Rows are points. To make a cloud, some directions were put in groups of two or more. Within a group, all points are equally far from the middle, so they leave a hole (a ring in 2 directions, a hollow ball in 3). The other directions are filled evenly. Then the cloud was stretched, turned, moved and blurred a little. Count the holes, and give their numbers of directions, smallest first.

Cloud (13 x 2):
[[  5 -19]
 [ 21 -32]
 [ -1  -3]
 [ 43  26]
 [ 13 -42]
 [ 50 -17]
 [ 26  33]
 [ 52  -1]
 [ 37  20]
 [-15 -48]
 [-26   8]
 [ 65 -26]
 [  4  38]]
Holes: 0

Cloud (21 x 3):
[[ 16  27  10]
 [-42 -27 -19]
 [ 32 -56  39]
 [-27 -70 -14]
 [ 13 -29 -16]
 [  1 -49 -22]
 [ 22  20 -12]
 [ 49  16  24]
 [ 10 -19  52]
 [-32 -12  47]
 [ 39 -22  16]
 [ -8  -8 -34]
 [ 31 -27 -27]
 [-24 -63 -30]
 [-13 -59 -24]
 [-52 -19 -14]
 [ 39 -36  -2]
 [ 43  22  -6]
 [ 21 -45  37]
 [ -8   7  21]
 [ 43  11  -2]]
Holes: 0

Cloud (27 x 4):
[[ 16  -1 -61  21]
 [-56  10 -11  -1]
 [ 66  -5 -14  29]
 [ 37 -26  11  49]
 [ 56 -33 -20  10]
 [-14   6  45 -27]
 [ 28   7 -22 -44]
 [-24  13  44  32]
 [  6   0  64 -11]
 [ 31 -34  50  25]
 [ 38  10 -56   9]
 [ 10 -30 -45  31]
 [-38   7  25 -24]
 [ 44  41 -20  -1]
 [-26  -8  60   2]
 [ -7   8 -19 -44]
 [-45  -4 -26 -20]
 [ 42 -47  13  20]
 [ 39   2  56  24]
 [  5 -55 -13  17]
 [ 21   0 -32 -42]
 [ 42  35 -11 -25]
 [  3 -15  67  -4]
 [ 11  34 -33 -24]
 [-45 -36   0 -13]
 [ 25  48  -1   2]
 [-28  -7  35 -30]]
Holes: 1 (4)

Cloud (49 x 6):
[[ 19  31   3   7 -58  14]
 [-11  28 -18  28  -7 -18]
 [-23  10 -40 -28 -26 -17]
 [-21 -19 -25 -38   8 -35]
 [ -9 -60 -18   2 -57  -8]
 [-45  21 -24  -5 -22 -21]
 [ 36  52 -11 -38  33   0]
 [ -8   0 -25 -45  13  56]
 [ 16  35 -17  31 -35  43]
 [ 18 -14 -16 -50 -35 -25]
 [  9   7  13  29 -28  13]
 [ 34  21  -2  12  19 -31]
 [ 22  -1 -33  15 -11 -44]
 [ 32 -49 -26   3  30  13]
 [ 12  55 -37 -20   8  44]
 [-39  23 -38 -17 -50 -12]
 [ 18   5 -49  -4   1 -21]
 [ 23 -24 -39 -57  35 -31]
 [ -1  13   3  23 -46  26]
 [ 26  -5 -27 -66  15  20]
 [ -5  28  21 -62  45  -9]
 [-27 -32 -64   4 -72   2]
 [-12  46  42  18 -29   8]
 [ 26 -25 -10 -61 -13   4]
 [-29  32  28   5 -41  26]
 [ -1 -59  21 -68  16 -22]
 [-47  26 -39 -39 -22  -4]
 [ -5  58   9 -20 -34 -25]
 [  6  76  -8 -19  15   6]
 [ 40 -39  -5   1 -41  -7]
 [-29 -43 -56 -34 -35  23]
 [ 46  47  22 -13 -12 -44]
 [ 30   6   4   3 -50   7]
 [-18 -36 -64 -70  -2   4]
 [-17 -42 -58 -31 -19  30]
 [ 28 -21 -71 -31  20   6]
 [ 17 -33  -2 -63   5  21]
 [ -5 -64 -34 -15 -55  -4]
 [-18  -2 -13   4 -28  36]
 [-16 -24 -31 -28 -53   8]
 [-14 -24   1   4 -23 -43]
 [ -6 -28  -9 -20  11  22]
 [ 13   3  -7 -22 -15 -50]
 [-40  -8 -48 -12  47  30]
 [ 11  20  12   6 -50  21]
 [  1  65 -28 -47  25  36]
 [ 52  48  20 -29 -14 -31]
 [-35  20  20 -24 -49  31]
 [-45 -33 -45 -46 -10 -37]]
Holes: 1 (2)

Cloud (90 x 9):
[[ 26 -23   1  36  13  -3 -14   0  81]
 [ 29 -16 -47   2  17 -19  20  30 -35]
 [-23 -89  26  17 -22  42   1 -30  17]
 [  9  11  14 -12  -8  22  37 -24  -5]
 [  5  16  24  12 -46 -17  21  48 -52]
 [  8 -23  33  -1  33  16 -10  16 -67]
 [ 30   0 -40   9  63  -9  11 -20  21]
 [ -6 -21  43 -78  16 -38  27  65 -27]
 [ 12  19 -15   8 -47 -21  30  35 -18]
 [ 21 -10  32 -43 -15 -42 -35 -23 -26]
 [ 72  23 -33  58  -2 -26  17   7  -7]
 [-17 -32  -1 -17  13 -30 -18   8  62]
 [-16  45  48 -48  20 -13 -50  46 -28]
 [ 12 -20 -61  81  26  38  -5  -3  17]
 [-40 -25  11   8 -59  28 -10  27  25]
 [ 18 -57 -58  22 -30  -4  29 -27  43]
 [ -4   6  -2 -17  32 -41  20 -40  25]
 [  4 -33  39  34  -7   1 -12 -34  41]
 [  0 -36 -10  -2  36 -34 -20  13  12]
 [ 30  -1  31 -44  62   4 -34  -3   8]
 [ 38 -45 -64  17 -24 -35  26   8 -29]
 [-19 -13 -19 -12  45 -13 -12  20  13]
 [ 42 -31  15  -2  -7   0 -30  19   3]
 [-16 -83  -1 -26 -21  10  -5 -16  38]
 [-27 -48  17 -19 -77  42  -9  26   4]
 [ 17 -21 -15 -18  56  23   8  30 -17]
 [ 38 -23   3  25  49   2  13  -3  41]
 [-21 -47  22 -70  18  23  -6  43 -30]
 [ 23  -7 -47 -15  66  -7   6  18   3]
 [-16   3  34  -1 -14  39  73  -5 -26]
 [  8 -31  -6 -11 -16  19 -23  59 -28]
 [ 31 -22  -7 -43 -17   7 -30  -8  48]
 [ 45 -39 -19  19  26  20  40  15 -32]
 [ 24  15   8 -27 -37 -12   2  24  33]
 [ 25 -27 -54  21 -29   8   1 -38  52]
 [ 19 -48  -3 -22  28 -20  25  -5 -45]
 [  5 -42 -52  39  22  43  -1 -12  30]
 [-10  -1  47 -56  19 -10 -61  19 -12]
 [ -2 -23 -24 -44 -20  27 -33  62 -50]
 [ 46   3  48 -55  26  20 -10  52 -73]
 [ 28  -3  -2 -38  -1  -4  32  75 -54]
 [  7  34  25   3 -35  36  12  50 -53]
 [-15   9  36  -2 -79 -12  37  14 -21]
 [ 44  13 -23  31  63 -20 -15  12  -7]
 [ 47  27 -33  84   2  16 -15 -11 -18]
 [ 10  52   7 -65   6 -24 -36  37  13]
 [-17  26  47 -51   8 -36 -12  47  16]
 [ 49 -25 -11  25  37 -29  -2  12  23]
 [-17 -31  22 -35 -30 -43 -46  -5  42]
 [  1  59   4 -33   1  27  -1  58 -42]
 [ 36  26   1 -59  28  16 -11 -15  26]
 [  2 -28   2 -25   2 -68 -23 -60  14]
 [ 16 -20 -10  14   5   4  67  16 -24]
 [-17  17  49 -34   8 -55 -30  25  19]
 [  2 -28  58  17  -2  50  -3  25  -4]
 [ 10 -18  50 -20 -58 -28   6  33  -7]
 [-17  -9  -9 -46  -6 -19  20  -2  36]
 [-14 -10  34 -23 -70  44  -9  30 -27]
 [ 29  -3  13  51  21  40  -6  31 -18]
 [ 16  22   6 -15  15 -20  32  29 -82]
 [ 28 -28 -20  28  39  -5   2 -40  51]
 [ 57 -23   9   8 -33  13 -17  -3   8]
 [ 64  -1 -51 -15   1 -52  21  38 -45]
 [ 51  10  31  13  26  10  11  -3 -47]
 [ -8   7  63 -39  33 -13 -11  -6  32]
 [ 11 -56  -5 -27 -19  14 -41  11  52]
 [ 13 -11  31  19 -20 -38 -30 -10  27]
 [ 38 -40   1  35 -21 -54   6 -27 -40]
 [ 40   7  -6 -43 -22   4 -22   2   3]
 [ 26  25 -17  57   5  41  28 -13 -32]
 [-17 -23  42 -64  43  43  10  33  -7]
 [ 13   6  10  20  41 -14  32  -6 -41]
 [-37   9  25  15  24  39  37  21  25]
 [ -4 -22   5 -30 -29  24 -17   5  54]
 [ 15  14  24  24  -1  45  52  -7 -65]
 [-11  41  52 -52  16 -30 -16  61 -31]
 [-11  -2  19 -20 -53 -25   7  43  19]
 [-16   2  25  -7 -18 -17  29   2  86]
 [ 27 -48  15 -13  23 -21  18 -32 -22]
 [ 23  -6  -9 -57  35   0  30  73 -32]
 [ 40 -21 -10  26  45   0  11 -31  60]
 [ 11 -24 -18 -42 -47  36 -17  16  20]
 [  1  17 -11  11 -25 -10 -51 -16  66]
 [-11   3  18 -40  25 -28  -9 -48   0]
 [-22  22  21 -40  21 -35 -47  42  14]
 [-18  42  69 -41 -15  25 -12  19  -1]
 [ 57 -18  33  19  18   2  30  31   3]
 [ 31  -1 -66  40  29   8 -34  -9 -38]
 [-19 -19  -4 -13 -49 -11 -13 -24  47]
 [ 40 -18 -41   5  65 -40 -18 -19   8]]
Holes: 1 (4)
